Each row of a before or after table is a point. The points were changed in one or more steps. Then noise was added and the rows were shuffled. The steps act on columns, c1 being the first. What was done? A step turns or swaps two columns, mirrors them in a line or flattens them onto one, adds a multiple of one to another, or multiplies or shifts one. Angles are multiples of 10 degrees, from the lower column toward the higher: turns from -170 to 170, lines from 10 to 170 but not 90. Use the fewest steps. Two steps may share a column if one is a turn and the other turns, adds or multiplies; they go together, in the order done. Otherwise the lowest column goes first.

Before, 12 rows:
[[ -9 -17]
 [ -9   1]
 [  5  -3]
 [-32   0]
 [ 56  31]
 [ -6   4]
 [-22   4]
 [ -2 -15]
 [ 46  -5]
 [ -2   6]
 [ -2 -10]
 [  5   3]]
After (12 x 2):
[[ -7  -2]
 [ 59  22]
 [ -6  -2]
 [  0   0]
 [ -7  -2]
 [-28 -10]
 [ -4  -2]
 [  4   1]
 [-13  -5]
 [  6   2]
 [ 39  15]
 [-19  -6]]
Steps: flatten c1 and c2 onto the line at 20 degrees

Before (9 x 6):
[[ -7  52  22  47  29 -37]
 [ 25  39  12  20  17  15]
 [-24   9 -30 -38 -13  46]
 [  9  17 -40   2 -58   9]
 [ -5 -17  -7  -3  -8  48]
 [-20 -16 -39  -2 -38  27]
 [  8  33  -9  23  60 -13]
 [  8  20  31 -10  27  -8]
 [  2 -22 -51 -17   6 -12]]
After (9 x 6):
[[  7  47  -1   3   8 -14]
 [ 44  29  -4  29  23 -15]
 [  4 -13  14 -42 -53  35]
 [ 33  11  24  56  29  15]
 [-31 -10  -3 -27  -5  19]
 [-21 -37  -9   1 -56  46]
 [-19  16  19  -3 -29  39]
 [ 35  45 -15 -10  38   8]
 [ 48 -16  18 -14  11 -22]]
Steps: turn c1 and c3 by 110 degrees; swap c2 and c6; mirror c4 and c5 in the line at 150 degrees

Before, 13 rows:
[[ 10   7 -13   3   4   9   7  38  11 -39 -25]
 [ 17 -13  32  10  -3  -3  32 -17   0  -6 -44]
 [  9 -14  45  20   7  23   1  -4 -13   4  -6]
 [ 15  14 -23  24  -4   8  -4  28  12   5 -46]
 [  4  49  21  21  15  12   7  33 -21  -4   3]
 [ 50  -1   1  26 -41  20  41  17 -24  16 -40]
 [ 36 -12 -33  58   0 -30  26  -4   7 -47 -22]
 [ 32 -24  -5   8  40   2  33   5 -20  -1  -3]
 [ 19   2  20  -1  23  31  -7   0 -39   3 -41]
 [ 60  24  -6 -32  31  -8  -5  34  -8 -27   0]
 [ 10 -10   6  -8  25  -6   2  22  -9 -30 -20]
 [  2  35   9  11 -20  25  20   0  -9   2   2]
 [ 22  27 -20  -6   6 -25 -19  30 -25 -13 -13]]
After:
[[ 19   4  34  -1  25   1  -5  30 -38   3 -31]
 [ 60  24  -3 -33  31  36  -6  -7  -8 -27  -3]
 [ 31 -25  -2   6  39   6  35   1 -22   2  -7]
 [  4  47  17  20  13  32   6  14 -22  -4  10]
 [  1  33   9  13 -19  -1  21  27  -9   3   3]
 [ 11 -14  44  22   7  -5   2  23 -11   4   8]
 [ 20  26 -16  -5   5  30 -19 -25 -25 -12 -20]
 [ 15  14  -6  19  -7  29  -3   8  11   3 -51]
 [ 11  -7  10  -8  26  24   3  -7  -8 -30 -16]
 [ 50  -1  14  26 -42  16  39  17 -24  18 -37]
 [  9   7  -2   1   6  39   6   5  10 -37 -28]
 [ 15 -13  44  10  -1 -16  31  -3   1  -5 -30]
 [ 33 -12 -22  58  -2  -2  26 -31   4 -47 -31]]
Steps: turn c3 and c11 by 20 degrees; swap c6 and c8
